Rows are points. Two turns around zero, p and q, are shown by what they do to some points. Where does a point land after both, in the order given? Backwards means that the second turn is done in reverse. Each puzzle has new turns, and all numbers are rounded.

Turn p:
[34 33] -> [47  3]
[-43 -19] -> [-45  14]
[29  1] -> [ 23 -18]
[-20 -14] -> [-24   2]
Turn q:
[  5 -15] -> [-16   0]
[23 44] -> [ 35 -35]
[-29 -29] -> [-19  37]
Where do these land?
q, then p: [16 -8] -> [-18  -1]
p, then q: [33 22] -> [-17 -36]
q, then p: [-48 -14] -> [34 37]

Turn p:
[-24  28] -> [-37   5]
[38  9] -> [22 32]
[-13 -37] -> [ 15 -36]
Turn q:
[ 44 -20] -> [ 20 -44]
[-14 -28] -> [-29 -12]
[-30  39] -> [ 3 49]
[0 9] -> [6 7]
Where do these land?
p, then q backwards: [  6 -39] -> [39  1]
q, then p: [ -8 -17] -> [ -8 -17]
q, then p backwards: [-50  28] -> [22 53]
p, then q backwards: [35 26] -> [-22  38]
q, then p: [17  2] -> [17  2]

Turn p:
[13 20 -2] -> [ 19   8 -12]
[ 27  -2 -32] -> [ 34 -22   9]
[ 14   5 -32] -> [ 26 -24  -3]
[-45  15 -34] -> [-19 -38 -40]
[  0 -33  50] -> [-32  35  37]
[-9 -5 50] -> [-29  41   8]
Turn q:
[-18 -36  44] -> [-36 -47   7]
[ -1 -31 -21] -> [ 21 -17  26]
[-24  28  50] -> [-42  -9 -45]
[ 25  35 -28] -> [18 48 -4]
[ -6  -3 -27] -> [28  0  3]
[ 23   8 -18] -> [10 26 13]
Where do these land?
p, then q backwards: [-9 28 10] -> [-7 30  2]
q, then p backwards: [-33 -30 -38] -> [ 33   1 -48]
q, then p backwards: [56 14  4] -> [  8 -16  55]
p, then q: [-15 -13  24] -> [  0 -11 -29]

Turn p:
[-31 -37  16] -> [-45  24  -1]
[-26 -28  20] -> [-39  17   5]
[69 30 -9] -> [ 43 -61  -9]
[13 19 -1] -> [ 18 -12   7]
[-16   1 -31] -> [ 15  26 -17]
[-9 16  5] -> [ 8  6 16]
Turn q:
[-21 -19 -11] -> [-24 -18  -2]
[ 18  -6 -38] -> [  9 -16 -38]
[-24  12 -37] -> [-31   6 -33]
[ 13   9 -17] -> [ 10   3 -21]
[20  3 27] -> [26  7 21]
[-6  1 76] -> [11 19 73]
Where do these land?
q, then p: [-17  27 -37] -> [33 35 -9]
q, then p backwards: [-33 -21  21] -> [-5 -4 44]
p, then q: [ 10  18 -14] -> [23 -8 -6]
p, then q backwards: [23 27 33] -> [  5 -41  26]
q, then p: [ 16 -51  -2] -> [-43 -13 -30]

Turn p:
[-24  28  13 -13] -> [-27  -6  25  18]
[ 35 -11  41 -24] -> [ 17 -32 -30  37]
[-11  36 -36  39] -> [ 10  17  52 -33]
[ 14 -35 -33 -26] -> [ -7 -11 -42 -36]
[-23  26  27 -30] -> [-35 -18  15  32]
[-23 -19 -24  16] -> [ -9  33  -4 -24]
[ 31 -24  14  38] -> [ 51  18 -16   7]
Turn q:
[ -3 -10  21  21] -> [ 27 -11  -3  10]
[ 46  -1 -54 -17] -> [-59 -18  38  -8]
[ 34 -32  29 -31] -> [22 17 56 -7]
[-15  27   0  14] -> [  0  -8 -31 -11]
[-17  41 -15 -14] -> [-24  12 -31 -26]
[-45 -26  18  26] -> [ 32   8 -27  43]
Where do these land?
q, then p: [-2 24 15 -8] -> [-12 -25  -4 -10]
p, then q: [31  9 24 27] -> [ 11 -37  27 -10]
q, then p: [-50 -30 -12  41] -> [ 42  39  18 -40]
p, then q backwards: [ 35  21 -38 -45] -> [45 41 -6 37]
q, then p: [-14 -24  11 -14] -> [20 -6 24  8]

Turn p:
[ -1  19 -40 -34  -2  37] -> [-45 -16   1 -40  18  16]
[ 17 -11 -10 -25  52 -34] -> [-16  -2   9  35 -28  51]
[ 15  22  16  22  39 -26] -> [13 20 27 42 12 21]
[ 12   6 -27  10 -49  18] -> [  4  21 -14 -53  10 -12]
[-22  38  17 -12   3 -36] -> [  5  -4  57   9 -15  -9]
[ -6 -22  28  -4 -48  38] -> [ -7  -3 -36 -17   0 -59]
[-16 -52  16  43   6   3] -> [ 47 -16 -44  25   3  -8]
Turn q:
[-32 -15   1 -60 -39  39] -> [ 10  60  47  -6 -20 -39]
[ 12  29   6  48 -12  -9] -> [ -5 -12 -25  35  34  19]
[-26 -14   4 -13  -7  58] -> [-37  46  28  -2 -11 -11]
[ 18 -47  -9 -14   1 -28] -> [ 14 -23   0 -47   8 -24]
[ 41  57 -12  43  27 -11] -> [  5 -29 -26  27  18  72]
[  1  -5  27  -9  14 -15] -> [  6  -1 -27  -9 -18  -8]
[-14  -6 -17   5  17 -34] -> [  5 -42   3   1 -11  -9]
Where do these land?
q, then p: [-45 -34  25  10  10   2] -> [ 38 -19  25 -19 -35   0]
p, then q: [-1  3  8 55 11 13] -> [ -8 -24 -16 -19  -1  47]
q, then p: [-12 -22 -12 -39  50  45] -> [-23 -19  19 -28 -19 -66]
q, then p: [ 17 -23 -34 -32   2  37] -> [-42  -7  21  21  -8 -40]
q, then p: [-42 -21  -3  13  37  11] -> [ 31 -33   1 -18 -25 -29]
p, then q: [ 20  20 -10  -3  -3 -29] -> [  7  32 -12  21  -3   9]
q, then p: [-10  45  16  11 -36 -12] -> [30 33 -2  8 37 24]
p, then q: [ 34  25  38  11 -35 -39] -> [ 45   4 -37  48  11  18]
p, then q: [ 40   8 -29 -26 -37 -29] -> [ 37  47  21  36 -13  -2]

Turn p:
[-48 -17 -32 -23 -30  22] -> [-61   6 -22  -6  -9  35]
[-28   0 -36 -49  28 -26] -> [-49  10  -7  48 -21 -25]
[ 29 -16  -8  29  -2  26] -> [ 24 -23   8 -28 -23  14]
[28  0 48 31  6 27] -> [ 52  11   5 -44   6  -6]
[ -1   5  32  -4 -34  12] -> [  0   5 -12 -30  36   5]
[ -1 -22 -40 -43  31  11] -> [-40  -7  -9  10 -49 -28]
[ -5   2  22  24  31 -38] -> [41 21  0 37  3 -6]
[ 23  -3  44  27 -36 -41] -> [ 49 -19 -20   5  54   8]
[  2  50 -29   9   6   7] -> [-15  -1  57   7   2   4]
Turn q:
[-31  31  21  15 -36  18] -> [-25  26  -2  34  -5 -42]
[  3 -44 -15 -46  30  -9] -> [ 18 -35  30  -7 -13  51]
[ 13 -30 -28  -6 -10 -20] -> [ 31 -11  26 -25   3   2]
[ 44 -15  -9 -43   7 -10] -> [  9 -23  24 -14  38  38]
[ -7  15  32  53 -17  37] -> [-49  22 -27  -9 -13 -44]
[  6  -9   5 -16  25 -43] -> [27 16  2 -6  0 43]
[-27  53  -5  41   1  27] -> [-11   6 -53  28  -8 -46]
Where do these land?
p, then q: [  4 -14 -41   0  47  59] -> [-15  33  61  33  20 -33]
q, then p: [-18  18   8   5 -37  -4] -> [23  8 17 26 23  4]
q, then p: [  6  -7   2  29 -28 -50] -> [ -2  -7  32   4  33 -45]
q, then p: [-15  24  -9  19  -8 -32] -> [ 11 -26  35  12  10  -9]
q, then p: [-13   1  -4  19 -36 -18] -> [ 14  -5  13  20  33 -17]
p, then q backwards: [ 11 -39   9  12  52  60] -> [-34 -49  -5  61  15 -26]
q, then p: [34  9 14  2 34 29] -> [-36  15 -10   4 -41  11]
p, then q: [ 30   7  -1 -29 -34 -29] -> [ 24  -6  -1 -25 -40  31]
q, then p backwards: [-39   1  22 -57  10 -15] -> [-33  14 -41  39  15 -30]
